Rows are points. The points of each table are mixes of a few directions, plus a little noise. Count the directions of each table, and those that both share. Where both have some left over, give the other angles between the two spaces (their principal angles), to ten degrees, smallest first.
In the rows, zero is written as 128.

First (7 x 2):
[[134 123]
 [148 111]
 [192  75]
 [168  94]
 [ 69 178]
 [100 152]
 [ 85 164]]
Second (5 x 2):
[[182  82]
 [156 104]
 [ 98 153]
 [139 119]
 [ 65 181]]
Directions: first 1, second 1, shared 1

First (6 x 6):
[[183 119 170  39 163 167]
 [ 83 100  97 160 105 106]
 [169 132 158  75 152 154]
 [ 57  65  81 155  94  99]
 [144 208 132 198 127 116]
 [132 144 130 140 128 126]]
Second (7 x 6):
[[148  88 125 211  83 153]
 [115 145 141 129 141 194]
 [100  92  99 110 116  61]
 [ 96 188 121 194 127 158]
 [202 113 166  52 151 129]
 [106 120 100  96 128  32]
 [129 150 144 105 149 168]]
Directions: first 2, second 4, shared 2

First (8 x 9):
[[203 157 114  66 137  75 133 114  91]
 [116 119 137  87 109 126 128 127 115]
 [126 126 131 112 121 126 128 127 122]
 [210 155 120   9 120  60 134 109  68]
 [139 131 127 108 125 118 129 125 118]
 [ 87 120 123 249 154 173 125 141 181]
 [ 70 109 133 213 134 176 124 142 171]
 [ 72 107 138 179 123 169 124 139 157]]
Second (7 x 9):
[[ 76 109 137 174 124 165 125 138 155]
 [ 72  98 154  68  85 147 125 132 114]
 [ 16  73 171  69  62 178 123 140 125]
 [220 171  95 159 176  83 133 117 123]
 [111 121 132 132 123 137 127 130 132]
 [209 166 100 151 169  88 132 118 123]
 [190 157 106 143 159  97 131 120 122]]
Directions: first 2, second 2, shared 2

First (11 x 14):
[[145 181 176 161 108 159  64 120 101 155 117 167 153 154]
 [ 98 145  99  81 177 107 237 100 158 130 153  68  54  97]
 [127 147 119 151  89 127  99 134  94 130 145 120 241 141]
 [105 104 110 126 135 151 202  76 205 145  83  98  81  75]
 [122  95 122 147 111 153 141 103 178 135  83 130 115  96]
 [118 109 104  77 177  96 193 131 141 117 148  95  72 120]
 [151 165 156 139 117 114  47 174  50 117 170 164 170 182]
 [129 130 120 142 119 109 105 179  97  74 176 143  43 126]
 [141 144 133 151  93 119  62 164  69 114 158 146 212 161]
 [131  80 121  91 161 123 162 105 168 151  87 117 143 126]
 [142 106 149 142 121 149  95 121 147 140  88 159 124 131]]
Second (10 x 14):
[[148 136 129  86 132 128 114 107 129 142 127 158 104  94]
 [148 159 124 109  80 134 156 121 126 132 154 127  83 106]
 [105 107 129 164 150 125 123 145 128 117 115 109 166 161]
 [ 96 115 126 194 122 128 150 161 127 106 129  81 166 182]
 [138 157 123 133  72 134 167 133 126 124 157 109  92 125]
 [133  94 136  82 212 119  59 101 132 146  85 183 157 101]
 [186 205 120  61  15 142 187 101 125 145 189 142   7  58]
 [148 128 131  78 150 126 100 102 130 145 118 168 112  90]
 [ 83 104 127 215 134 126 148 171 127 100 123  70 187 201]
 [ 95  75 135 158 213 118  78 138 131 122  83 132 206 164]]
Directions: first 5, second 2, shared 0; angles 40, 60

First (11 x 24):
[[137 116 137 182  64 151 127 115  75 174  71 132 121 196 155 126 139 129
   74 112 159 100 124 134]
 [ 91 165  68  96 133 212 110  91 120  99 230 126 114 105 103 158 154 125
  104 175 106 191 125  99]
 [104 104 154 157  79 116  98 172 143 153  49 121 114 181 120  95  90 123
  132  78 158  97 109 154]
 [125  67 159 128 119  87 111 185 158 155  30 111 116 117 124  75  46 119
  170  67 150 115  97 148]
 [150 174 101 154 113 174 155  60  64 132 192 146 140 160 155 178 211 138
   58 180 122 131 158 108]
 [126 108 180 116 160  35 122 194 200 112  71 126 139 114 112  95  82 127
  203  84 129  88 126 159]
 [109 156  57  89 143 222 123  72  99 107 239 122 115  81 115 161 156 125
   95 186 101 206 124  88]
 [197  92 166 121 185  46 181 130 126 139  88 130 156  73 165 118 115 132
  163 120 121 105 143 131]
 [ 95 177  89 122 114 191 111  97 118 104 209 134 121 145 108 162 172 130
   95 167 116 157 135 112]
 [141 130 166 129 151  59 139 157 163 115 102 134 146 131 128 120 126 133
  165 110 126  87 142 147]
 [134 120 131 114 148 114 133 135 141 122 128 126 131 103 127 122 116 127
  147 127 121 132 126 127]]
Second (9 x 24):
[[141 132 143 146 123 109 137 128 120 134 111 134 136 149 140 131 142 133
  122 124 133 104 139 135]
 [132  62 127  94 152 118 122 159 148 145  79 104 112  58 122  82  43 116
  173  97 130 163  94 125]
 [159 124 156 162 114  97 149 123 105 148  89 138 142 164 155 132 148 134
  112 119 139  86 142 140]
 [103  83 133  69 175  95 103 189 203 107 106 104 114  47  90  81  37 116
  214  94 115 161  96 132]
 [128 155 147 141 128  98 130 134 143 115 133 140 141 157 126 139 156 135
  132 130 127  95 145 141]
 [129 216 132 183  91 141 141  81  91 113 188 163 151 228 143 190 249 146
   60 171 129  76 178 132]
 [156  70 125 131 121 138 141 123  93 170  73 114 116  99 153 104  85 122
  120 109 141 146 106 120]
 [143  99  73 134  95 230 136  67  40 174 140 116 104 111 156 135 125 121
   58 152 136 190 107  92]
 [ 61 211 117  93 154 127  92 151 209  47 234 140 134 139  66 158 169 133
  164 157  98 130 149 135]]
Directions: first 4, second 3, shared 3

First (9 x 32):
[[190 143 140 148 200  70 115 115 120 155 147 172 109 126 164  76 128  85
  120 183 134 102 117  78  77 136 164 198 168 176 131 122]
 [ 87 112 135 109  75 163 138 156 113 116  65  98 129 155 105 190 134 164
  163  87 118 168 127 180 183 121 109  73  77 110 124 132]
 [170 113 131  79  97 148  85 140 122 162  28 137  91 134 102 149 126 127
  140 116 151 155  70 143 177 122 123 130  56 117 121  90]
 [143 138 142 154 173  89 139 128 114 132 147 146 126 140 157 109 132 111
  137 158 119 118 141 108  96 133 151 158 161 165 131 140]
 [ 70 124 114 133  90 163 152 127 142  96 165  94 158 119 112 149 127 156
  121  95 118 130 158 152 140 125 103  80 133  94 129 146]
 [136 141 116 151 161 110 134 102 147 122 208 139 143 100 144  81 123 109
   93 151 130  91 147  91  81 134 134 155 181 130 132 136]
 [190 110 102  50  72 180  53 113 159 171  50 137  90  87  75 121 114 119
   92 106 178 134  45 126 180 121 103 135  46  72 118  63]
 [117 135 109 139 131 135 134 106 152 115 196 123 148  98 127 100 122 124
   94 129 131 101 146 110 103 130 119 130 162 109 130 134]
 [ 50 135 163 189 153  94 203 165  82  84 146 105 158 192 167 177 147 157
  194 127  74 152 201 164 115 130 145  92 169 179 135 190]]
Second (11 x 32):
[[213 131  99 114  89 170  72 157 170 151 147 142 138 134 113 162  86  91
   88 166 156 160  70 149 193 169  95  94  83 132 150 105]
 [183 114 104 124 107 167  94 154 137 147 135 123 132 141 114 155 106 131
   98 117 149 153  83 135 179 156 100 101  84 121 132 125]
 [170 128 110 136 120 153 107 145 143 135 159 131 144 137 123 144 108 118
  103 139 138 144 103 133 159 151 109 110 115 137 138 132]
 [ 43 142 162 133 161 107 177 103 100  96  83 131 132 121 127 103 171 146
  186 115  98 118 171 132  91  71 156 162 168 154 108 139]
 [180 129 116  92  82 108  85 128 161 158 131 137  96 113 136 136  97  92
   97 168 152 113 108 126 128 163 129 115 104  86 152  90]
 [ 29 111 154 160 183  83 204 100  64 102 127  96 118 129 148  87 178 191
  164  55  95  86 199  90  50  91 161 163 181 116  96 171]
 [ 58 146 161 123 148  76 168  93 118 107 106 135 116 109 144  96 156 121
  168 144 105  96 183 120  63  90 166 163 179 130 123 124]
 [111 142 148  90 111 181 114 134 130 118   7 148 135 130  79 154 149 124
  185 130 126 182  86 182 195  74 117 132  82 170 114 100]
 [ 59 131 147 155 169  58 185  95 101 107 172 115 118 115 167  82 152 144
  141 118 102  72 205  90  32 114 167 161 202 112 121 153]
 [175 136 106 158 135 152 114 148 151 127 202 135 162 136 133 139 103 109
   93 155 134 142 112 129 151 160 105 108 136 152 144 145]
 [187 100 101 120 101 155  93 152 129 158 140 113 117 141 121 152 104 141
   87 101 153 140  87 122 167 168 104  98  77  96 132 125]]
Directions: first 3, second 4, shared 1; angles 50, 70

First (10 x 32):
[[ 72 197  57  64 154 185 155 136 215 121 179 230 100 105 109 134  68 129
  119 101  92 155 134 173 140  91 139 114 115 122  90 141]
 [178  81 176 226 112 130  80  95  54 171 132  62  91 227 159  69 124  69
  173 246 112 142  98 148 193 168 137 177 145 148 132 119]
 [161  79 213 153  62 101 116 102 121 141 118 111 127 183 119  71 149 129
  167 192 152 101  98 137 159 133 109 188 148 125 142 117]
 [ 73 143 109  67  94 146 123 118 153 148 178 198  72 120 134 119 118 186
  167  89  93  97 124 151 129  98 102 147 107  81  97 132]
 [223  63 160 168 138  97 127 156 110 149  68  50 168 208 111  72 126  37
  124 237 166 141 118 163 178 174 153 155 158 133 159 125]
 [142 169 127 126  46 160 150 115  88 196 174  64 140 114 160 175  99  93
  102  49 148 141 170  83 109 154 172 132 123 146 167 153]
 [ 82 188 158 148 135 136 154  93 174  48 129 173 175  41 107 185 145 176
   87  64 148 147 128  65  72  87 118  91 132 194 133 119]
 [138 104 110 112 177  96 130 162 129  99  82 118 154 108 116 138 154 139
  111 122 140 119 134 126 108 131 119 100 126 112 130 122]
 [106  88 149 158 155  87  87 116  71  96 103 117 108 107 149 138 191 199
  154 121 112  93 113  95  97 123  84 114 117 112 115 109]
 [103 167  22  58 208 144 157 188 166 110 118 156 146  68 117 180 105 124
   78  58 117 147 165 139  95 121 147  61 107 106 115 143]]
Second (9 x 32):
[[ 76 115 149 119 155 107 147 101 103 100 123 162 174  96 144 188 174 220
  190 125 105 131 133  64  70  80  94  79  91 151 123 131]
 [172 143 107 141  81 157 117 145 169 162 131 110  96 169 106  72  82  55
   70 138 149 125 119 187 188 166 165 186 162 113 140 133]
 [133 166 135 102 172 133 113 150  15 156 183  82 110  37 138 220 153  73
  149  45 141 115 169  77  48 174 103  98 122 117  50  99]
 [166 166 115 124 109 159 111 153  97 177 165  89  95 108 113 139 104  37
   94  86 153 117 145 144 130 187 145 162 152 111  91 117]
 [ 90  70 144 128 185  71 138 110 155  47  75 157 150 150 158  96 157 223
  164 183  97 144 107 120 130  60 103  70 102 137 174 134]
 [129 174 121 136  46 186 142 114 138 198 162 150 153 125  94 172 115 116
  123 100 142 116 136 111 120 148 146 182 133 145 108 141]
 [176 167 105 139  61 179 117 146 150 192 154 106  98 151  96 101  80  34
   69 112 157 118 130 175 173 185 168 201 165 115 118 131]
 [112  50 141 123 233  42 119 134 143  17  63 122 112 153 175  55 150 185
  145 191  99 149 106 151 148  73 102  51 113 114 178 120]
 [ 98 103 135 139 110 119 148 100 182 103  96 175 165 164 128 110 137 208
  148 173 110 137 107 123 143  77 126 124 112 148 169 147]]
Directions: first 6, second 3, shared 0; angles 30, 40, 50
